Each row is a point. Each copy is the shape, with its points in the same order, stretched, turned, moved and blurred by noise. Is it also mirrored, or only turned?

Shape (8 x 3):
[[-20.6,-6.0,3.9],
[21.5,-16.9,13.2],
[-0.9,-11.2,6.0],
[-25.5,6.7,-40.9],
[-8.2,23.4,3.7],
[-49.7,14.9,22.3],
[4.9,15.5,-24.0],
[-16.7,0.2,-1.7]]
Copy 1 (8 x 3):
[[22.2,24.3,-3.6],
[20.2,-13.8,8.6],
[17.9,6.0,4.8],
[-17.7,45.1,0.8],
[4.4,13.3,-24.7],
[35.0,40.7,-35.7],
[-17.9,14.0,-6.7],
[13.7,22.2,-7.1]]
Copy 1 is: only turned
Copy 2 (8 x 3):
[[14.9,8.8,23.2],
[-32.0,9.8,17.2],
[-1.8,6.3,23.1],
[47.0,-36.9,-7.2],
[11.5,23.3,-17.2],
[37.1,37.2,23.0],
[8.9,-12.1,-26.8],
[16.9,4.0,12.5]]
Copy 2 is: mirrored
Copy 3 (8 x 3):
[[-13.3,-20.1,6.2],
[34.1,-4.8,22.7],
[6.6,-11.5,13.1],
[-42.2,24.7,-7.6],
[2.3,-9.4,-27.6],
[-29.3,-54.2,-22.7],
[-0.2,26.5,-15.8],
[-11.6,-11.6,-0.1]]
Copy 3 is: mirrored
Copy 4 (8 x 3):
[[-11.6,-11.6,-19.7],
[6.8,-7.3,21.1],
[-3.1,-7.6,1.7],
[-16.2,32.6,-19.4],
[21.7,-0.9,-23.8],
[-5.6,-34.2,-60.7],
[16.1,30.4,-0.7],
[-7.1,-2.0,-18.2]]
Copy 4 is: mirrored

Shape (10 x 4):
[[38.9,-19.7,10.0,-14.0],
[-27.7,4.3,8.6,-8.8],
[2.6,-25.4,16.6,-44.9],
[14.4,6.2,-19.3,7.7],
[42.0,-27.3,-8.7,17.2],
[-10.6,33.8,16.7,7.8],
[-2.3,-32.2,-42.1,-37.3],
[32.1,7.1,16.7,21.8],
[31.1,23.0,16.2,11.1],
[-8.9,-3.8,8.9,-33.4]]
Copy 1 (10 x 4):
[[-11.6,-40.9,-24.8,-20.0],
[10.0,5.2,10.6,-15.3],
[3.8,-40.2,-11.8,-43.5],
[-20.5,-6.8,9.9,2.9],
[-30.1,-24.5,-24.2,-11.2],
[18.2,11.3,9.7,13.2],
[-36.6,-31.8,21.7,-40.4],
[-2.0,-9.8,-22.2,8.4],
[4.4,-12.2,-12.0,16.3],
[6.4,-22.6,4.0,-25.8]]
Copy 1 is: mirrored
Copy 2 (10 x 4):
[[-14.3,17.2,24.4,15.3],
[17.7,-2.0,-9.0,-20.4],
[19.4,-6.0,19.6,13.8],
[-12.0,18.0,-12.8,7.6],
[-42.5,16.3,3.0,21.7],
[1.5,21.5,-6.6,-34.5],
[18.7,-5.6,-17.1,46.2],
[-33.1,24.6,14.0,-13.2],
[-20.3,35.9,15.4,-16.9],
[24.7,3.0,6.3,2.1]]
Copy 2 is: only turned

Shape (10 x 6):
[[33.8,-3.9,-16.0,-41.0,14.2,25.8],
[-7.6,-29.3,-13.1,-39.4,-15.8,10.8],
[-28.6,27.0,8.3,25.5,-0.3,-16.2],
[10.2,-7.9,-27.1,13.6,8.0,2.2],
[11.2,-24.8,9.4,-27.2,14.8,9.2],
[-3.4,-13.3,2.6,-25.9,-19.9,-2.8],
[-36.5,18.7,18.5,31.1,-16.7,7.7],
[27.2,-12.4,-3.0,-4.5,-24.3,13.0],
[23.9,-23.7,-5.6,-15.2,9.5,17.8],
[-4.5,0.6,8.6,6.5,-15.6,45.0]]
Copy 1 (10 x 6):
[[-32.2,42.9,-4.9,17.9,-4.3,2.2],
[-3.0,37.7,-37.7,8.9,11.8,17.0],
[24.2,-19.7,22.0,-26.6,-25.4,-10.8],
[-4.6,17.8,11.3,-15.6,22.7,4.1],
[-10.1,15.7,-27.1,5.9,-2.4,-21.6],
[14.3,23.9,-21.3,21.6,-8.3,3.6],
[21.5,-42.7,10.8,-7.4,-27.1,2.9],
[-6.8,9.4,-1.7,37.6,7.6,4.8],
[-18.8,18.9,-13.4,13.0,7.6,-9.0],
[-16.1,-26.8,-5.6,23.3,-16.6,21.1]]
Copy 1 is: mirrored
Copy 2 (10 x 6):
[[-5.3,39.6,12.9,52.9,-39.5,17.4],
[30.8,-13.3,5.9,26.6,-31.0,-12.3],
[-8.1,-6.6,2.0,-61.1,27.4,-0.4],
[-18.2,8.3,-18.4,6.2,-3.0,6.3],
[13.0,11.5,19.3,32.2,3.9,-1.3],
[23.9,-21.8,12.2,9.1,-1.8,5.0],
[22.1,1.4,-4.7,-66.1,27.2,-5.3],
[19.6,-1.5,-12.4,24.2,-8.9,20.8],
[7.1,21.7,2.6,40.3,-8.9,4.2],
[35.3,35.5,-4.5,-8.7,-12.7,0.3]]
Copy 2 is: only turned
Copy 3 (10 x 6):
[[49.7,20.5,-5.4,-14.5,-17.6,41.1],
[47.8,6.1,-14.6,19.3,-27.7,0.1],
[-42.1,-46.7,5.2,29.3,16.6,-14.8],
[25.5,-4.4,-11.3,-21.1,31.7,-5.0],
[17.3,23.8,-13.0,-12.3,-19.5,3.2],
[19.7,-0.9,2.3,14.1,-22.9,-7.6],
[-43.5,-26.8,4.2,56.8,21.7,-18.7],
[41.9,16.7,20.5,2.9,1.2,-4.1],
[31.1,28.5,-7.3,-14.7,-0.9,7.5],
[13.8,19.3,10.0,52.1,12.3,19.9]]
Copy 3 is: mirrored
Copy 4 (10 x 6):
[[-4.8,-48.0,29.5,2.8,-10.8,36.4],
[-10.1,-11.2,45.5,-4.5,-17.4,6.3],
[21.6,14.8,-1.1,-6.8,6.6,-38.4],
[-10.9,-15.5,-10.2,-11.4,-25.5,4.9],
[-0.6,-10.6,27.6,19.7,-11.6,29.2],
[-2.5,-7.2,32.3,14.0,-8.0,-15.0],
[7.2,33.6,-3.8,-11.1,35.0,-38.8],
[-24.6,-22.8,4.1,15.3,-0.8,-14.2],
[-13.6,-25.4,13.1,9.1,-14.9,26.8],
[-15.8,4.7,9.2,-8.2,38.0,-0.9]]
Copy 4 is: mirrored

Shape (13 x 9):
[[-19.2,-20.4,-18.4,5.4,16.1,3.2,-17.1,-21.8,-14.9],
[-4.8,-33.4,27.0,-15.5,-45.4,-1.6,27.6,46.8,5.3],
[-30.0,1.4,7.5,-6.1,20.1,-14.0,27.1,0.7,9.8],
[-6.6,-5.2,-10.7,12.6,24.4,30.2,-0.5,2.8,21.0],
[21.4,15.2,4.3,-35.0,-16.6,-28.0,31.1,58.6,-13.3],
[-4.2,10.0,-9.4,1.1,-1.9,6.6,7.9,-40.9,10.8],
[-4.4,-0.2,18.5,18.3,16.2,0.8,-23.9,-23.3,17.2],
[-22.2,24.8,-11.1,8.0,4.9,14.3,2.9,-17.2,2.3],
[-10.2,10.4,-11.9,-33.8,15.5,3.8,-10.9,-19.8,24.8],
[-15.6,10.1,11.6,3.0,7.3,28.4,-8.1,-18.0,-7.2],
[-14.8,-4.1,15.1,2.5,-34.3,-21.6,2.4,50.1,7.7],
[-10.1,-8.8,-11.1,6.3,-31.2,-10.1,10.1,31.5,16.5],
[36.3,0.3,3.0,-20.3,-18.6,-40.5,53.8,49.5,1.6]]
Copy 1 (13 x 9):
[[-21.0,-34.0,-1.8,12.1,12.9,-23.9,20.8,2.6,10.5],
[-9.4,-36.6,-3.9,-32.2,14.7,-13.0,-46.9,32.2,-31.2],
[-9.2,-28.5,44.7,19.6,18.6,10.5,0.6,6.3,-9.0],
[3.4,7.6,-0.8,3.7,41.3,-12.8,26.5,6.5,-21.0],
[-15.6,-11.8,15.7,-54.3,-8.5,32.5,-28.3,-6.7,-8.2],
[21.8,-20.6,0.7,11.5,-4.9,-3.6,20.4,2.7,18.5],
[14.5,8.1,-4.8,25.0,-2.1,-21.9,11.5,-15.4,-1.4],
[17.9,-24.7,10.3,-6.4,21.3,-15.4,11.5,-11.1,5.6],
[15.5,-41.1,-2.5,11.0,-14.3,13.5,27.2,-15.5,-8.9],
[17.0,-27.9,5.3,-14.5,12.0,-42.5,12.8,-6.5,-10.2],
[-4.0,-18.0,-5.6,-21.0,19.2,-5.0,-47.3,-10.7,-15.2],
[1.5,-15.4,-12.8,-7.8,27.3,5.9,-25.6,5.5,-3.9],
[-19.1,12.8,20.1,-24.2,-7.7,56.4,-28.8,17.7,3.1]]
Copy 1 is: mirrored
Copy 2 (13 x 9):
[[36.1,-20.8,-20.2,-11.0,-4.1,1.0,-27.4,6.1,8.2],
[-37.1,36.0,-14.5,-56.5,-5.2,7.1,-4.6,-34.8,-18.7],
[19.2,12.4,32.3,-33.3,18.7,2.4,17.9,24.4,-1.4],
[-8.3,2.5,-11.9,-4.2,38.8,14.4,-13.3,24.1,11.6],
[-5.1,54.0,33.4,-14.7,13.4,-13.9,16.9,-33.5,-41.0],
[16.9,-28.0,-13.8,5.0,-6.7,30.5,10.5,13.9,22.2],
[2.9,-33.2,15.7,-2.4,-5.5,20.4,-28.7,24.0,25.0],
[14.5,-14.5,-0.9,10.7,8.3,10.7,14.7,33.1,-1.6],
[19.1,11.7,-3.4,9.2,-1.5,44.4,-9.3,41.0,28.1],
[17.7,-30.2,-9.7,-1.3,-1.4,31.6,-9.2,27.2,-9.9],
[-34.5,36.4,19.6,-24.7,-4.3,-23.7,-3.1,-8.2,-17.1],
[-31.8,33.0,-6.9,-16.7,6.8,-19.5,3.7,-10.4,2.7],
[-16.7,49.6,34.6,-30.7,21.3,-19.8,28.9,-58.8,-18.6]]
Copy 2 is: mirrored
